Each row is a point. To make a cloud, some directions were put in groups of two or more. Within a group, all points are equally far from the middle, so they leave a hole (a ring in 2 directions, a hollow ball in 3). The other directions are filled evenly. Then the cloud was stretched, turned, moved and blurred a little. Count the holes, and give their numbers of directions, smallest first.

Cloud (13 x 2):
-29,17
-17,-47
-60,16
-41,-28
-28,-31
-2,3
-6,-29
-43,-3
37,13
-14,38
-16,4
16,36
-46,19
Holes: 0

Cloud (22 x 3):
-20,-28,29
0,35,17
5,28,-34
17,4,48
-22,-25,-14
-1,27,-32
-22,8,-23
31,14,38
53,6,17
-10,12,-35
51,-29,17
50,-18,29
3,-20,49
38,-30,-21
29,-45,-9
10,6,47
-18,-37,17
5,-25,49
54,11,-2
48,-16,32
-9,-48,4
28,-50,24
Holes: 1 (3)

Cloud (30 x 4):
-27,-46,23,18
-20,-7,-49,-28
-17,11,34,-32
33,48,2,27
9,47,24,-22
-11,-18,-18,-49
8,45,28,-21
-11,37,30,34
-39,29,-5,-17
26,-22,-33,-25
-43,9,-30,-15
-47,-20,-15,-19
-28,-35,-28,25
21,34,-48,-2
22,34,-43,18
29,1,26,48
-7,-17,45,-21
41,18,-28,-17
13,52,-10,31
38,-17,-28,18
23,-40,-1,35
-9,-13,55,18
-37,1,-31,27
25,28,-47,-6
-25,32,-2,-38
24,19,31,46
-10,-5,-29,-49
16,-42,31,19
20,-42,-11,31
27,29,43,4
Holes: 1 (4)

Cloud (28 x 4):
28,16,-24,-26
4,-36,0,50
9,38,29,-2
57,-20,-5,-1
-32,-55,17,-12
-19,-49,22,28
7,-66,-7,8
-21,-57,-12,9
13,-13,-39,31
-30,-20,-34,-7
34,3,39,-22
-8,18,30,39
-39,8,9,28
36,-7,3,-43
16,-7,-24,-44
31,-34,-36,0
-14,19,36,-25
43,29,5,13
32,15,5,48
-5,-38,39,-39
45,-30,-14,-25
-15,-17,-29,37
23,-44,45,1
-3,-22,37,-47
-40,-20,36,9
-30,-37,-28,-9
13,-37,33,40
4,25,34,34
Holes: 1 (4)

Cloud (55 x 6):
-31,18,20,-25,-13,-58
4,56,34,-40,-13,1
23,-16,-9,19,-45,-47
23,-8,58,-11,-5,-28
49,3,0,-21,-34,-25
19,1,3,-39,30,-20
-16,27,-51,-28,-4,-19
25,2,60,-22,-13,-9
33,6,37,8,27,-29
22,-15,-5,25,-44,-47
-1,32,-51,20,7,-15
-45,18,-8,-24,25,-21
7,-36,-6,38,13,13
1,8,-2,18,-65,-44
-21,-35,24,37,-9,23
-7,26,-53,19,2,11
33,-8,-34,-31,2,-14
2,-43,11,-28,16,-22
-27,24,-29,41,7,-33
45,1,-21,26,4,-24
27,-32,-40,9,-9,-3
-4,62,-4,-25,-50,-18
15,-6,8,41,-45,-44
-36,-31,30,-23,-32,16
36,8,48,13,13,-24
-18,31,24,47,-41,-34
28,-5,12,-8,-67,7
20,-32,-34,-25,-8,5
-45,27,-14,40,-33,21
12,38,-44,-17,-8,-32
15,-14,43,36,-8,-42
6,-5,-8,30,-46,-53
-17,18,-16,-45,8,30
-25,-6,12,43,1,-54
41,-13,-17,-29,-12,-30
-7,4,19,-1,30,39
-16,42,8,39,0,-49
-44,1,-38,40,-20,-4
-26,26,-53,-8,-21,17
-18,38,-40,5,-31,32
8,60,-20,11,-36,-34
-30,-24,-13,-12,-59,14
29,1,59,-11,0,-21
-14,-4,14,43,-61,10
1,-47,-35,-7,-27,-7
-22,50,1,35,-55,0
-2,8,3,41,-46,-50
5,-10,63,-10,-20,14
-12,31,-2,-7,-66,-40
-22,13,51,29,-22,-42
-61,24,19,2,1,20
-23,29,8,43,-4,-54
0,13,2,-25,46,-14
-61,20,11,10,10,15
-54,16,40,23,-24,10
Holes: 3 (2, 2, 2)

Cloud (83 x 8):
-27,-22,26,-23,-44,-8,3,-47
0,1,0,-33,-33,40,-15,-21
8,5,-59,32,11,24,29,-53
-36,36,16,8,2,45,17,14
5,17,12,40,-23,-33,35,52
-12,-47,41,33,-9,34,17,-27
-7,-15,-47,35,12,53,-49,-22
2,16,-11,44,-51,-39,-34,6
-6,53,-24,19,32,-3,-36,-45
-17,-34,-16,11,-20,-6,-13,41
-41,-19,-14,-16,23,62,17,-22
-53,-47,-26,12,-11,-31,-10,-11
34,-14,0,38,10,41,-39,17
-10,-40,-44,74,3,19,24,-34
-82,-35,4,11,-2,-26,17,-23
-5,14,-55,-9,-38,27,2,36
-25,33,-7,-11,35,2,-32,-50
-42,-44,10,-18,-25,-19,-12,15
-54,-1,5,-20,-10,-5,-65,1
-16,14,53,8,32,-16,-5,-10
-27,25,17,47,19,9,43,18
9,-35,-23,21,-22,-19,5,39
-44,35,4,0,-17,17,30,38
32,12,7,13,17,-35,-36,-5
-2,-5,0,-38,-14,28,-47,-47
7,43,23,9,-3,8,39,31
13,23,-30,-4,9,-33,-5,-38
-30,17,-23,-26,-31,-8,-41,-22
-41,-32,-66,48,-3,26,16,8
-24,-10,28,44,34,-17,-54,-14
-25,26,23,31,-15,10,39,34
29,-31,-49,-7,1,25,42,-18
-17,-26,-31,56,-22,-11,-19,-35
3,-29,-38,41,36,61,-30,-29
-33,-42,10,22,-9,52,-35,20
-32,9,23,-14,41,16,15,-13
8,-20,-17,-15,37,52,7,-19
-30,43,-27,-16,27,-5,4,-1
18,-9,-74,16,-22,-7,30,-56
6,23,-57,6,-2,42,2,-3
-18,44,5,-19,22,-14,7,-3
-23,29,8,54,20,-46,7,-19
-20,-60,26,28,-30,31,1,-17
2,-47,-20,61,-11,16,13,-30
-32,-33,-49,10,-29,41,-10,-17
-32,30,4,-31,-50,-40,0,45
27,-6,-41,21,-41,-64,-8,-11
-2,-17,38,22,-1,-25,-28,32
-44,-5,33,9,-11,0,6,36
-14,-17,-50,-16,-64,14,44,-7
-37,-16,18,-20,-15,13,36,15
-14,-24,36,22,-8,-12,35,22
16,27,31,37,-34,-44,-26,-2
-28,8,33,53,17,-13,-54,-26
-39,-51,-25,-26,-9,-6,-10,1
-9,-40,-50,38,-14,-15,33,21
-37,-11,-36,15,10,-3,-36,25
30,36,34,6,-17,10,-7,-24
3,33,24,4,-9,-49,49,16
-38,-25,5,64,20,24,24,5
22,-14,-5,33,9,-30,27,16
-5,-18,-15,32,-28,38,-41,27
6,-13,-66,-3,-26,-34,20,29
-11,11,-12,13,-31,-42,-39,50
-42,-8,50,5,21,37,6,11
3,-21,22,40,19,5,30,9
-19,2,-39,-8,38,-4,-30,-26
31,-1,-19,37,-14,-17,38,-55
-40,12,8,27,-3,-46,49,-57
-41,-24,-7,-40,-20,-18,-21,-20
-61,-24,-20,41,-27,34,3,-15
-4,22,-41,3,26,-33,17,-30
4,28,-4,-33,-3,23,15,26
-15,-34,9,21,10,-5,-42,27
4,-25,-28,35,29,59,-45,4
-47,-60,-16,-14,-17,48,7,-63
-19,-48,-49,12,-52,12,30,15
4,-4,-17,52,-10,2,-50,-22
-22,-41,-35,-30,-23,-30,-17,-18
11,-14,-7,57,-22,-22,4,-37
-22,-9,28,20,-49,-40,-19,-10
-18,11,12,52,9,-44,4,-36
11,17,11,53,-19,4,15,45
Holes: 2 (2, 3)
